Every row gives one point. Examples show where two turns around zero, p and q, send a point. Write where each new point lands after one turn and then the other. Backwards means that the second turn is done in reverse. Each puzzle has new turns, and all numbers are rounded.

Turn p:
| 2.73 | 0.68 | => |  2.75 | -0.61 |
| -0.86 |  2.06 | => | 0.15 | 2.23 |
| -0.88 |  0.35 | => | -0.63 |  0.71 |
| -1.00 | -3.08 | => | -2.27 | -2.31 |
Turn q:
| -0.67 |  1.36 | => | 0.99 | 1.15 |
| -1.60 |  0.57 | => | -0.10 |  1.70 |
| -2.26 |  0.90 | => | -0.06 |  2.43 |
|  3.34 | -0.26 | => |  1.07 | -3.17 |
|  1.19 | -2.58 | => | -1.91 | -2.11 |
Where do these land?
q, then p: | -2.34 |  2.78 | => | 2.91 | 2.17 |
p, then q backwards: |  2.78 | -0.77 | => | 2.62 | 1.22 |
q, then p: | -1.80 | -0.47 | => | -0.36 |  1.82 |
p, then q: | 0.66 | 0.50 | => |  0.46 | -0.69 |
q, then p: |  0.70 | -2.05 | => | -2.09 | -0.58 |

Turn p:
| -0.39 |  0.26 | -0.96 | -0.98 | => | -0.19 |  1.33 | -0.55 |  0.02 |
|  1.73 | -4.09 |  1.10 | -1.93 | => | -0.45 | -1.98 | -3.11 | -3.30 |
| -0.59 |  0.01 |  2.04 | -0.97 | => | -0.61 | -0.15 |  1.21 | -1.90 |
| -2.55 |  1.80 | -0.22 |  2.10 | => | -1.38 |  0.49 |  2.44 |  2.47 |
|  1.81 |  2.02 | -1.97 |  1.77 | => | 2.64 | 0.32 | 0.00 | 2.70 |
Turn q:
| -0.21 | -0.15 | -0.07 | -1.10 | => |  0.06 |  0.24 | -1.05 | -0.35 |
| -2.60 |  1.64 | -1.71 | -2.05 | => | -0.85 |  0.96 | -3.14 |  2.25 |
| -0.21 | -1.18 | -0.66 |  0.55 | => |  0.13 | -1.47 | -0.01 |  0.04 |
| -1.56 |  3.35 |  0.00 |  2.96 | => | -1.87 |  1.26 |  2.27 |  3.49 |
| 3.71 | 1.41 | 3.03 | 0.24 | => |  1.25 |  2.96 |  2.96 | -2.43 |
|  1.25 | -2.87 | -1.16 |  0.40 | => |  1.67 | -2.68 |  0.07 | -1.16 |
| -0.38 | -2.20 |  0.58 | -0.99 | => | -0.40 | -1.26 | -1.09 | -1.83 |
Where do these land?
p, then q backwards: |  1.29 |  1.72 |  3.03 | -1.70 | => |  3.45 | -1.25 |  1.76 |  0.36 |
q, then p: | -2.07 |  0.65 | -0.29 | -1.17 | => | -0.88 |  0.94 | -0.17 |  2.12 |
p, then q backwards: | -0.19 | -0.86 | -4.26 | -0.24 | => | -2.13 |  2.31 | -1.76 | -2.45 |
p, then q: |  0.59 |  1.73 | -0.25 |  0.85 | => |  0.33 |  0.50 |  1.85 | -0.60 |
q, then p: |  0.49 | -1.00 |  2.41 | -2.46 | => |  0.14 |  3.34 | -0.62 | -1.23 |
q, then p backwards: |  0.03 | -0.44 |  0.59 |  4.54 | => | -1.82 |  1.32 |  2.76 |  2.92 |
q, then p: | -0.16 | -1.81 | -1.24 |  0.17 | => | -0.42 | -0.93 | -1.94 | -0.24 |
